Each point is reached from the start by the listed moves, each made 0, 1 or 2 times, or once backwards (-1), plus a little noise. Is the number of moves made odd or even? Then give how often each move was made.

Moves:
(1): 3.4	0.6	0.9
(2): -2.1	1.8	0.4
Start: -0.9	-1.5	-0.7
Points:
0.4	0.7	0.7 -> even (1, 1)
-8.6	1.5	-0.9 -> odd (-1, 2)
-4.3	-2.0	-1.7 -> odd (-1, 0)

Moves:
(1): 1.6	2.1	-0.9	-0.7	1.0	1.5	0.8
(2): -1.4	2.1	-1.1	-0.9	0.1	0.5	-0.4
(3): 1.0	0.0	0.1	-2.1	0.0	1.8	0.1
(4): -0.2	-1.9	4.0	1.4	2.5	-0.1	-1.7
(5): 0.3	-1.1	-3.1	-1.1	1.1	1.0	1.0
(6): -1.0	0.1	0.5	1.4	-0.6	1.9	-0.3
Start: 1.1	-0.4	0.0	0.9	2.3	-0.2	-0.6
Points:
-0.2	-8.2	3.7	0.9	7.3	7.3	-3.2 -> odd (-1, 0, 2, 2, 2, 2)
-2.1	-3.5	-1.4	3.3	1.4	3.1	-0.9 -> even (-1, 0, 0, 0, 1, 2)
-4.6	6.9	-2.3	3.8	-2.1	2.0	-1.4 -> odd (0, 2, -1, -1, -1, 2)
0.2	7.4	3.7	1.7	5.3	4.7	-2.8 -> odd (2, 2, 0, 1, -1, 1)
3.7	-1.6	1.1	-3.4	-2.0	-1.6	0.3 -> odd (-1, -1, 2, -1, -1, -1)

Moves:
(1): 0.4	-1.4	-0.4	-0.3	-0.6	-1.9	-0.5	-0.7	-1.3	-1.1	-1.4	-0.6	-1.2
(2): 2.2	0.3	-0.6	-2.1	-1.9	-1.5	0.0	0.6	2.9	0.8	3.6	0.0	-1.0
(3): 0.5	2.4	1.7	-0.7	1.4	0.0	1.1	0.5	-0.9	-0.1	1.1	-0.2	-1.1
(4): 0.9	0.6	-0.7	-0.1	-0.4	-1.1	-0.3	-0.8	-1.4	-1.3	-0.9	-0.5	2.1
(5): 0.4	-1.3	-0.9	-0.1	3.8	-3.2	2.3	-1.8	0.7	1.0	0.2	-1.9	0.0
(6): 1.3	0.9	0.0	-0.2	2.6	0.6	-0.3	1.3	0.5	0.1	-0.9	-0.1	-0.6
(7): -0.3	-1.3	1.9	-0.6	-0.8	-0.8	-0.1	-0.1	1.0	0.9	-0.5	2.0	-0.1
(8): 1.6	-0.1	-0.7	0.1	-1.7	0.2	1.9	1.8	-1.1	0.1	1.7	-1.1	2.6
(9): 0.4	0.3	1.9	0.7	0.3	-1.2	-1.4	0.2	-0.5	0.2	0.2	-1.6	-1.6
(10): 0.6	-0.4	1.8	-2.4	0.1	-0.5	0.2	-1.9	-1.9	2.9	-0.6	0.8	2.1
(11): -0.5	-1.3	-0.9	-0.9	0.9	1.9	-1.1	-0.6	-0.4	-1.5	0.9	1.2	1.4
Start: -0.4	-1.4	-0.6	1.3	0.0	1.2	1.9	1.6	0.0	0.4	-1.5	-0.9	0.3
Points:
1.9	-4.2	0.7	0.7	-3.6	-3.0	8.4	2.0	-0.1	3.3	2.4	-1.1	9.2 -> even (-1, 0, 0, 1, 1, -1, 2, 2, 0, 0, 0)
0.7	-8.9	1.4	-4.7	-8.5	-3.6	3.6	-4.3	-4.7	5.6	-4.9	4.3	11.2 -> even (1, 0, -1, 1, 0, -1, 2, 1, -1, 2, 0)
-1.0	0.4	-6.0	-0.8	-4.8	8.7	-0.1	3.8	1.4	-7.3	6.7	1.9	1.4 -> odd (0, 1, 1, 0, -1, -1, -1, 0, -1, -1, 2)
7.6	0.3	2.8	-2.2	2.4	-5.1	2.9	6.4	7.4	0.8	9.2	-3.1	-1.3 -> even (-1, 2, 1, 1, 1, 1, 2, 1, 2, -1, 1)

Moves:
(1): 0.9	-0.9	-0.2	0.4	-0.7	0.8	0.8	0.7	-0.6	-0.2	1.0	0.5	-0.3	0.1	1.9	1.1	-1.1	-0.8
(2): -0.4	1.2	-0.2	-0.6	-1.4	0.8	-0.1	-0.3	0.8	0.0	-0.4	-0.8	-0.2	0.8	0.2	-0.1	-1.4	0.1
(3): -0.4	0.9	3.1	0.3	1.4	-0.3	1.7	-0.5	-0.8	0.8	0.5	-0.7	-1.3	-0.3	-0.2	0.8	-0.2	-1.1
(4): 0.6	-1.1	-0.2	-0.7	1.0	0.7	-0.2	-0.3	1.6	0.8	0.9	0.2	-0.5	0.0	-0.8	-0.6	-0.8	-0.7
(5): 1.5	-0.3	0.7	-0.2	-0.9	-0.1	-0.7	-0.1	-0.5	-0.5	0.4	-0.9	0.0	-0.3	-1.2	1.3	-0.3	0.7
(6): -0.9	-0.8	-0.1	-1.2	0.6	0.5	-1.0	0.5	0.6	-0.5	-0.5	0.0	-1.0	-0.8	0.9	1.0	1.0	0.5
(7): 0.8	0.1	-0.9	0.4	1.7	-0.5	0.0	0.7	-0.7	0.7	-0.7	-0.3	1.5	-1.5	-0.2	1.8	-1.8	-1.8
(8): 0.1	1.0	-2.2	-1.0	0.8	-2.4	-1.4	-0.4	0.1	-0.5	0.5	-0.7	-0.7	2.1	-0.1	0.5	-1.3	-0.9
(9): -0.7	-0.6	-0.4	0.3	0.1	0.1	0.1	0.4	-0.2	-2.1	-2.0	0.5	0.5	0.4	0.1	0.5	-0.1	-0.3
(10): 1.1	0.7	0.1	-0.7	-0.1	-0.6	-0.1	0.9	-0.4	0.3	-1.1	0.5	-1.6	-0.4	0.0	-0.1	-0.4	0.8
(11): -0.5	0.7	-1.0	0.2	-0.6	1.2	0.8	0.0	0.9	-0.7	2.0	2.0	-0.1	-1.3	-0.3	1.2	-1.4	1.9
(12): 0.9	0.4	0.2	-2.0	0.6	1.0	-1.4	-1.6	-0.4	-0.5	0.3	0.4	0.5	-0.6	-0.5	-1.0	0.0	0.2
(13): 0.1	0.7	1.2	-1.0	-0.5	0.1	-0.2	-0.7	-0.1	0.3	-0.9	2.1	0.6	1.6	0.1	0.8	-0.6	-0.6
(14): -1.2	-1.2	-0.6	-1.3	0.0	0.8	1.6	0.0	-1.0	0.1	-0.6	-1.5	-0.2	0.2	-1.6	1.0	-0.8	0.2
(15): -0.1	-0.4	-0.3	-0.2	0.5	-2.1	0.5	-1.4	1.7	0.4	0.9	-0.2	0.0	1.2	-0.1	3.1	2.0	0.2
(16): 1.1	-0.6	-1.1	1.0	-0.4	1.7	0.0	1.1	0.1	1.4	-1.6	0.0	0.2	1.3	-1.0	0.0	1.0	-0.2
(17): 1.2	0.1	-0.6	-1.6	-0.1	-1.2	1.9	1.9	0.5	-0.4	0.6	-0.1	1.2	0.1	-0.4	-0.8	0.9	0.9
(18): -0.3	0.4	0.7	1.0	1.1	-0.7	-0.1	0.4	1.0	-1.5	-1.5	0.3	-0.5	0.3	-1.1	0.5	-1.8	2.7
Start: 0.5	1.9	1.3	-0.4	-0.2	0.3	1.1	0.7	0.5	-0.8	-1.1	0.1	0.8	0.5	-1.6	-0.5	1.0	-0.4
Points:
-0.4	5.7	9.3	6.1	-0.1	-2.3	0.5	2.8	-1.1	-3.4	-12.1	-4.1	-7.3	3.4	-2.9	0.1	2.8	2.3 -> even (-1, 1, 2, -1, 1, 0, -1, 0, 2, 2, -1, -1, -1, -1, 0, 1, -1, 1)
-3.5	7.0	1.9	-9.9	1.0	-6.0	3.5	-5.7	7.3	-5.0	5.0	2.4	0.4	7.4	-3.5	12.5	-2.0	-2.8 -> even (-1, 2, 2, 1, 1, 1, 0, 2, 2, -1, 2, 0, 2, 0, 2, -1, 1, -1)
7.3	-0.4	6.4	0.5	2.9	2.3	8.9	0.4	-0.9	-0.9	5.2	0.3	5.8	-4.6	-3.7	10.5	-4.6	-4.7 -> odd (2, 0, 2, 1, 2, -1, 2, -1, 1, -1, 1, 1, 0, 0, 1, 0, 1, 0)
-3.0	0.7	4.0	-1.3	12.6	-1.9	2.3	2.8	0.5	-0.3	-1.0	-5.4	-8.2	-8.5	-9.4	7.7	-12.2	2.6 -> even (-1, -1, 2, 2, 1, 2, 2, 1, -1, 1, 1, -1, -1, 2, -1, -1, -1, 2)
-8.8	0.9	0.8	-2.5	-0.3	-2.1	3.3	-2.8	2.2	-7.2	-1.6	-5.8	-5.7	2.2	-5.3	8.4	-0.8	3.3 -> odd (-1, 1, 1, 0, 1, 1, -1, 1, 2, 0, 1, -1, -1, 2, 1, -1, -1, 0)
2.8	2.3	-0.4	-3.1	3.5	7.6	-0.7	0.3	-2.8	3.5	-0.6	6.7	0.8	0.2	3.0	4.6	-8.8	-11.5 -> odd (2, 0, 1, 1, -1, 1, 2, 1, 0, 0, 1, 1, 2, 0, -1, 1, -1, -1)
